Each row is a point. Each copy is the shape, with its points in the same order, turned, moved and blurred by noise. Some copies are also mirrored. Which?

Shape (5 x 2):
0:  0.49  0.02
1: -0.44  0.24
2:  0.23 -0.32
3: -0.17 -0.61
4:  0.23  0.18
Copy 1, 5 rows:
0: -0.42  0.08
1:  0.58  0.21
2: -0.16 -0.30
3:  0.24 -0.54
4: -0.19  0.28
Copy 1 is: mirrored
Copy 2 (5 x 2):
0:  0.23  0.51
1:  0.15 -0.51
2: -0.15  0.29
3: -0.60  0.03
4:  0.30  0.15
Copy 2 is: mirrored
Copy 3, 5 rows:
0:  0.46  0.43
1:  0.19 -0.52
2:  0.07  0.37
3: -0.35  0.15
4:  0.52  0.15
Copy 3 is: mirrored

Shape (9 x 4):
0:  0.52 -0.34  0.26  0.37
1:  0.55 -0.22  0.15  0.55
2: -0.40  0.58  0.09 -0.07
3: -0.13 -0.05 -0.29 -0.07
4:  0.36  0.35 -0.30 -0.08
5: -0.29  0.10  0.64  0.26
6: -0.02  0.10 -0.05 -0.49
7:  0.37 -0.48  0.01  0.16
8: -0.42  0.00 -0.26 -0.48
Copy 1 (9 x 4):
0:  0.25 -0.16  0.33  0.64
1:  0.50 -0.13  0.32  0.52
2: -0.15  0.22 -0.08 -0.55
3:  0.08  0.19 -0.40  0.13
4:  0.21  0.64  0.05  0.11
5: -0.16 -0.46  0.21 -0.20
6: -0.37  0.48 -0.20  0.17
7:  0.19 -0.02  0.00  0.73
8: -0.33  0.37 -0.65 -0.05
Copy 1 is: mirrored
Copy 2:
0:  0.71 -0.08  0.39  0.24
1:  0.49 -0.11  0.56  0.26
2: -0.42  0.32 -0.03 -0.22
3: -0.10 -0.42 -0.07 -0.05
4: -0.07 -0.24  0.49 -0.43
5:  0.13  0.58 -0.23  0.31
6:  0.01 -0.22 -0.18 -0.51
7:  0.56 -0.40  0.10  0.24
8: -0.28 -0.40 -0.49 -0.29
Copy 2 is: mirrored
Copy 3 (9 x 4):
0:  0.33 -0.73  0.08  0.03
1:  0.42 -0.66  0.21  0.21
2:  0.07  0.47  0.40 -0.49
3:  0.00  0.20 -0.14  0.01
4:  0.62  0.20 -0.09 -0.09
5: -0.21 -0.29  0.59 -0.51
6:  0.13  0.23 -0.30 -0.46
7:  0.16 -0.55 -0.21  0.14
8: -0.26  0.48 -0.28 -0.30
Copy 3 is: only turned

Shape, 9 rows:
0: -0.68 -0.21  0.66 -0.09  0.23 -0.18
1:  0.37 -0.74  0.10 -0.29  0.06 -0.10
2:  0.02  0.01 -0.04 -0.32 -0.59 -0.07
3:  0.39 -0.19 -0.18  0.00 -0.47  0.24
4:  0.25 -0.15 -0.16  0.25  0.08 -0.02
5: -0.68 -0.23  0.09  0.08 -0.43 -0.20
6:  0.37 -0.11 -0.15  0.40 -0.52  0.38
7: -0.22 -0.37 -0.20 -0.21 -0.04  0.13
8: -0.22 -0.09  0.03  1.10  0.29 -0.23
Copy 1:
0: -0.94  0.11  0.19  0.13  0.06  0.30
1: -0.25 -0.77 -0.34 -0.06  0.35  0.11
2: -0.08 -0.09 -0.26 -0.30 -0.17 -0.42
3:  0.29 -0.44 -0.46 -0.15 -0.16 -0.16
4:  0.20 -0.20 -0.31  0.18  0.26  0.20
5: -0.66  0.13 -0.49  0.11 -0.30 -0.07
6:  0.52 -0.30 -0.43  0.14 -0.45  0.06
7: -0.27 -0.08 -0.44 -0.28  0.13  0.21
8: -0.05  0.15 -0.38  1.03 -0.01  0.70
Copy 1 is: only turned
Copy 2 (9 x 6):
0: -0.21  0.09  0.12  0.13  0.73 -0.31
1:  0.36 -0.65  0.28 -0.08 -0.06 -0.33
2:  0.03  0.07  0.22 -0.01 -0.55 -0.16
3:  0.34 -0.31  0.30  0.00 -0.56  0.22
4:  0.48 -0.23 -0.11 -0.16 -0.01  0.11
5: -0.33  0.14 -0.24  0.50  0.00 -0.12
6:  0.41 -0.15  0.28  0.27 -0.49  0.53
7: -0.19 -0.48  0.00 -0.08 -0.17 -0.01
8:  0.63 -0.02 -0.74  0.51  0.57  0.48
Copy 2 is: only turned
Copy 3:
0: -0.31 -0.29  0.73 -0.27  0.06 -0.56
1:  0.14 -0.07  0.21 -0.35  0.41  0.53
2: -0.29  0.40 -0.13 -0.47 -0.17  0.02
3: -0.19  0.47 -0.26 -0.16  0.18  0.31
4:  0.18  0.15 -0.04  0.15  0.17  0.06
5: -0.42  0.11 -0.02 -0.47  0.31 -0.66
6: -0.18  0.68 -0.26  0.24  0.38  0.22
7: -0.28 -0.20 -0.14 -0.24  0.15  0.00
8:  0.29  0.22  0.06  0.44  0.61 -0.84
Copy 3 is: mirrored

Shape (12 x 8):
0:  0.21 -0.47  0.15  0.15  0.31  0.31  0.58 -0.16
1:  0.32  0.14  0.11  0.08  0.49  0.20 -0.25  0.06
2: -0.05 -0.31  0.17  0.51  0.05  0.22 -0.35 -0.31
3:  0.51  0.04 -0.19  0.37  0.27  0.58  0.21 -0.13
4: -0.15 -0.21 -0.42  0.28  0.59  0.28  0.81 -0.08
5: -0.15 -0.15 -0.05 -0.38 -0.36 -0.06 -0.20 -0.20
6: -0.19  0.25  0.07  0.45 -0.30 -0.02 -0.45  0.27
7: -0.07 -0.29 -0.49 -0.36 -0.14 -0.21  0.25 -0.28
8: -0.08 -0.06  0.48 -0.16 -0.49 -0.27  0.07  0.22
9: -0.32 -0.70  0.13 -0.39  0.02 -0.12 -0.14  0.21
10: -0.65  0.01  0.27 -0.10  0.47 -0.13  0.04 -0.31
11: -0.51  0.27  0.09  0.31  0.13 -1.03 -0.71 -0.30
Copy 1 (12 x 8):
0: -0.04 -0.44  0.29 -0.23 -0.23  0.40  0.15  0.21
1:  0.32 -0.22  0.16 -0.18  0.31 -0.08 -0.40 -0.18
2: -0.22 -0.38  0.20  0.32  0.33  0.25 -0.10 -0.45
3:  0.14 -0.15  0.17 -0.39  0.30  0.62 -0.35  0.07
4: -0.26 -0.12  0.39 -0.46  0.22  0.23  0.22  0.71
5:  0.01  0.08 -0.58  0.37 -0.08 -0.03  0.10 -0.18
6:  0.07  0.44  0.22  0.55  0.40  0.02 -0.27 -0.49
7: -0.37  0.14 -0.54  0.00 -0.16  0.03  0.06  0.29
8:  0.21  0.30 -0.01  0.42 -0.49 -0.06  0.15 -0.41
9: -0.01 -0.33 -0.17  0.63 -0.33 -0.33  0.10  0.17
10: -0.11 -0.20  0.05  0.00  0.28 -0.50  0.58 -0.17
11: -0.67  0.31  0.01  0.30  0.34 -0.91 -0.11 -0.85
Copy 1 is: mirrored
Copy 2, 12 rows:
0:  0.45 -0.25 -0.13 -0.29  0.03 -0.31  0.60  0.02
1:  0.20  0.40 -0.26 -0.15  0.43  0.28  0.11 -0.09
2:  0.20 -0.28  0.19 -0.44  0.17  0.03 -0.02 -0.65
3:  0.49 -0.05 -0.43 -0.26 -0.11  0.46  0.25 -0.01
4:  0.15 -0.64 -0.52  0.19  0.06 -0.20  0.59  0.17
5: -0.52  0.21  0.00 -0.47 -0.01 -0.31 -0.16 -0.05
6: -0.36  0.30  0.47  0.09  0.03  0.39 -0.21 -0.36
7: -0.36  0.02 -0.42 -0.07 -0.31 -0.48 -0.11  0.02
8: -0.41  0.38  0.52 -0.12 -0.21 -0.29  0.16  0.09
9: -0.14  0.00  0.36 -0.19  0.33 -0.77 -0.24  0.08
10: -0.53  0.00 -0.04 -0.27  0.57 -0.44  0.60 -0.20
11: -0.91  0.55  0.03  0.34  0.44 -0.16  0.01 -1.07
Copy 2 is: only turned
Copy 3, 12 rows:
0:  0.23  0.49  0.31 -0.18 -0.21 -0.33  0.35 -0.44
1: -0.01  0.48  0.31  0.16  0.44 -0.19 -0.06  0.21
2: -0.21  0.13  0.54  0.55 -0.09 -0.12  0.05 -0.25
3:  0.02  0.84  0.31  0.15 -0.27 -0.05  0.18  0.24
4:  0.07  0.66 -0.07 -0.04 -0.08 -0.19  0.99 -0.20
5: -0.14 -0.22 -0.27 -0.01 -0.03  0.06 -0.37 -0.34
6: -0.47 -0.32  0.36  0.21  0.11  0.25  0.01  0.36
7:  0.26 -0.02 -0.60  0.04 -0.16  0.02  0.11 -0.34
8: -0.04 -0.50  0.23 -0.49  0.02  0.14 -0.18 -0.16
9: -0.11 -0.42 -0.10 -0.11  0.11 -0.61 -0.05 -0.38
10: -0.29  0.02  0.00  0.04  0.67 -0.04  0.33 -0.65
11:  0.01 -0.76  0.14  0.79  0.89  0.50  0.16 -0.13
Copy 3 is: mirrored
Copy 4, 12 rows:
0:  0.07 -0.48  0.14 -0.24 -0.01 -0.15  0.62 -0.06
1:  0.46 -0.13 -0.09 -0.45  0.22 -0.33 -0.06  0.42
2:  0.41 -0.12  0.06  0.13  0.08 -0.84  0.06 -0.14
3:  0.50 -0.08  0.02 -0.12  0.12 -0.28  0.65  0.46
4: -0.33 -0.43 -0.33 -0.08  0.29 -0.20  0.84  0.27
5:  0.18  0.37 -0.37 -0.37 -0.32 -0.41  0.03 -0.41
6:  0.22  0.33 -0.22  0.27 -0.23 -0.60 -0.44  0.23
7:  0.04  0.16 -0.69 -0.25 -0.08 -0.08  0.44 -0.46
8: -0.02  0.27  0.08 -0.14 -0.52 -0.03 -0.36 -0.26
9: -0.07 -0.33 -0.39 -0.52 -0.54 -0.47 -0.13 -0.45
10: -0.42 -0.06 -0.10 -0.41  0.43 -0.60 -0.15 -0.27
11:  0.05  0.22 -0.61  0.25  0.58 -0.48 -0.96 -0.50
Copy 4 is: mirrored

Shape (15 x 11):
0: -0.23  0.66  0.18 -0.10  0.17  0.31  0.36  0.22  0.13  0.66  0.02
1:  0.34 -0.34  0.10 -0.27  0.36  0.05 -0.30 -0.17  0.16  0.51 -0.25
2: -0.08 -0.04 -0.70  0.41  0.18  0.24  0.13 -0.21  0.20  0.05  0.10
3:  0.14  0.20 -0.08 -0.57 -0.11 -0.29 -0.07 -0.19 -0.51 -0.16 -0.05
4:  0.51 -0.17 -0.01  0.10  0.61 -0.46  0.59  0.08 -0.63 -0.06  0.07
5:  0.31 -0.15 -0.22 -0.11 -0.15  0.10  0.48  0.28 -0.09 -0.17 -0.24
6: -0.15 -0.25 -0.56  0.32 -0.13  0.34 -0.46  0.31 -0.03  0.21  0.14
7:  0.57  0.20 -0.26 -0.29 -0.12  0.74  0.66  0.08  0.10 -0.18  0.45
8: -0.79 -0.32 -0.10 -0.07 -0.25  0.37 -0.38 -0.13  0.35  0.10  0.10
9: -0.35  0.53 -0.04  0.55 -0.12  0.12  0.62 -0.49  0.51  0.53 -0.47
10:  0.25 -0.45 -0.23 -0.78  0.50  0.00  0.13 -0.32 -0.61  0.07 -0.77
11: -0.09  0.73 -0.02  0.30  0.12  0.41  0.30  0.26  0.42 -0.25  0.08
12: -0.22  0.06 -0.45 -0.29 -0.16  0.32 -0.02  0.20  0.56  0.02  0.12
13:  0.09  0.69 -0.37  0.55 -0.13 -0.15  0.51  0.22  0.19  0.30 -0.46
14:  0.12 -0.21  0.13  0.38  0.29  0.26 -0.21 -0.12 -0.43 -0.07  0.14
Copy 1 (15 x 11):
0:  0.16  0.56  0.12 -0.49  0.02  0.00  0.05  0.36  0.28  0.67 -0.24
1:  0.38 -0.35  0.49 -0.29  0.50  0.14  0.19  0.22  0.51 -0.15 -0.03
2: -0.18 -0.02 -0.20 -0.45 -0.05 -0.07 -0.21 -0.17  0.40  0.01  0.54
3: -0.18 -0.14  0.21 -0.34  0.10 -0.13  0.59 -0.13 -0.33 -0.28 -0.38
4:  0.58 -0.15 -0.26 -0.68  0.05  0.41  0.77 -0.61 -0.04 -0.07 -0.02
5:  0.23 -0.06  0.10 -0.34 -0.59  0.25  0.39  0.06  0.03 -0.17  0.10
6: -0.33 -0.69 -0.09 -0.33 -0.21  0.04 -0.38  0.12  0.40  0.31  0.08
7:  0.09  0.34 -0.12 -0.83 -0.30  0.49 -0.08  0.54 -0.42 -0.19  0.32
8: -0.81 -0.16  0.28  0.26  0.14  0.22 -0.21  0.19  0.50  0.23  0.09
9:  0.28  0.78  0.26  0.07  0.05 -0.48  0.07 -0.02  0.48  0.63  0.65
10:  0.19 -0.34 -0.03 -0.18  0.23 -0.06  1.14  0.26  0.38 -0.69 -0.09
11:  0.17  0.66 -0.17 -0.26 -0.28  0.10 -0.57  0.04  0.00  0.18 -0.15
12: -0.41  0.14  0.31 -0.39 -0.27  0.15 -0.29  0.29  0.34 -0.14  0.03
13:  0.48  0.42  0.09 -0.38 -0.62 -0.55 -0.01 -0.23  0.23  0.41  0.18
14:  0.15 -0.44 -0.37 -0.10  0.34  0.27  0.02 -0.15 -0.09  0.17  0.06
Copy 1 is: mirrored
Copy 2 (15 x 11):
0:  0.51  0.18 -0.37  0.07  0.46  0.16  0.39  0.15 -0.45  0.10  0.01
1: -0.19 -0.07 -0.69  0.22 -0.11 -0.58 -0.18  0.01  0.03 -0.27  0.22
2:  0.07 -0.48  0.37  0.23  0.01 -0.16  0.47 -0.23  0.17 -0.25  0.39
3:  0.00  0.13 -0.17  0.19 -0.38 -0.05 -0.26 -0.81 -0.07  0.35  0.15
4:  0.59 -0.16  0.18  0.23 -0.93 -0.44 -0.42 -0.04 -0.15  0.06 -0.04
5:  0.34  0.01  0.09 -0.14 -0.44  0.06 -0.14 -0.13  0.29  0.12  0.57
6: -0.65 -0.05  0.24 -0.14  0.02 -0.26  0.47  0.00 -0.15 -0.19  0.63
7:  0.74  0.05  0.30  0.30  0.38 -0.15 -0.21 -0.27 -0.04  0.30  1.04
8: -0.66 -0.37 -0.05 -0.26  0.64 -0.05  0.42 -0.18  0.09  0.20  0.23
9:  0.38 -0.46 -0.32  0.50  0.28  0.80  0.61  0.28  0.19 -0.24 -0.06
10:  0.23 -0.50 -0.83 -0.30 -0.74 -0.48 -0.35 -0.69  0.11 -0.08  0.28
11:  0.51  0.25  0.32  0.06  0.60  0.39  0.12 -0.06 -0.05 -0.30  0.15
12:  0.01  0.17  0.00 -0.10  0.49 -0.18  0.35 -0.14  0.42  0.10  0.46
13:  0.48  0.18  0.08  0.34 -0.23  0.62  0.60  0.14  0.18 -0.34  0.15
14: -0.24 -0.46  0.22  0.06 -0.09 -0.16 -0.30 -0.13 -0.44 -0.26  0.22
Copy 2 is: only turned
Copy 3 (15 x 11):
0:  0.39  0.58  0.28  0.16  0.18 -0.21 -0.45 -0.14 -0.26  0.54 -0.28
1: -0.08 -0.34  0.13 -0.10 -0.60 -0.26 -0.18 -0.01 -0.17  0.40 -0.65
2:  0.61 -0.11 -0.45 -0.01  0.04  0.19  0.06 -0.14 -0.09 -0.26 -0.39
3: -0.63  0.29 -0.30 -0.02 -0.21  0.13  0.07 -0.22  0.25  0.49 -0.25
4: -0.14  0.16  0.30 -0.40 -0.20  0.46  0.84 -0.71 -0.32  0.42 -0.34
5:  0.16  0.20 -0.14 -0.20 -0.43 -0.09  0.15 -0.53 -0.02  0.18  0.16
6:  0.58 -0.04 -0.54  0.21 -0.29 -0.04  0.29  0.47  0.03  0.17 -0.07
7:  0.43  0.16 -0.41 -0.85 -0.02  0.20 -0.44 -0.45 -0.18  0.45  0.31
8: -0.04  0.02 -0.44  0.37 -0.04 -0.39 -0.26  0.61 -0.36 -0.26  0.01
9:  0.55  0.43  0.49  0.46 -0.05  0.09 -0.68 -0.37 -0.10 -0.55 -0.43
10: -0.61  0.29 -0.34 -0.40 -0.82 -0.40  0.28 -0.55 -0.12  0.23 -0.89
11:  0.61  0.29  0.19 -0.21  0.50 -0.23 -0.22 -0.16  0.28  0.03  0.21
12:  0.29 -0.21 -0.57  0.15  0.11 -0.44 -0.35 -0.08 -0.02  0.16  0.10
13:  0.84  0.39  0.26  0.44 -0.03  0.20 -0.04 -0.62  0.31  0.11 -0.14
14:  0.01  0.14  0.09 -0.41 -0.22  0.23  0.43  0.41 -0.07  0.04 -0.29
Copy 3 is: mirrored
Copy 4, 15 rows:
0: -0.27 -0.03  0.08 -0.43  0.08  0.48 -0.04  0.22  0.09  0.68  0.22
1:  0.58 -0.36  0.66 -0.16  0.39  0.12 -0.22 -0.12  0.01  0.17  0.36
2: -0.24 -0.04  0.07  0.02  0.50 -0.24  0.10 -0.14 -0.23 -0.26 -0.12
3:  0.68  0.17  0.01 -0.05 -0.32  0.53 -0.34  0.26 -0.33 -0.19  0.23
4:  0.29 -0.31  0.27 -0.85 -0.31 -0.17 -0.36  0.55 -0.08 -0.53  0.04
5:  0.28  0.00  0.14 -0.12 -0.33 -0.28  0.18  0.37  0.05  0.04 -0.04
6: -0.07 -0.24  0.11  0.68  0.39 -0.17 -0.35  0.12  0.06 -0.04 -0.13
7: -0.07 -0.11  0.24 -0.05 -0.45  0.36  0.85  0.24  0.12 -0.18 -0.21
8:  0.10 -0.07 -0.28  0.50  0.31  0.17 -0.25 -0.74  0.14  0.34  0.17
9: -0.44  0.12 -0.21 -0.53  0.39 -0.20  0.30 -0.13 -0.62  0.67  0.59
10:  1.27  0.01  0.52 -0.56 -0.10  0.00 -0.29 -0.08 -0.42  0.10 -0.39
11: -0.74  0.37  0.25 -0.12 -0.20  0.15  0.17  0.00  0.13  0.16  0.23
12:  0.04  0.27 -0.07  0.38  0.31  0.19  0.24 -0.06  0.35  0.17  0.08
13: -0.39  0.35  0.03 -0.28  0.17 -0.37  0.10  0.62 -0.32  0.36  0.40
14: -0.06 -0.41  0.43 -0.02 -0.21  0.02 -0.51 -0.16 -0.24 -0.21  0.00
Copy 4 is: only turned
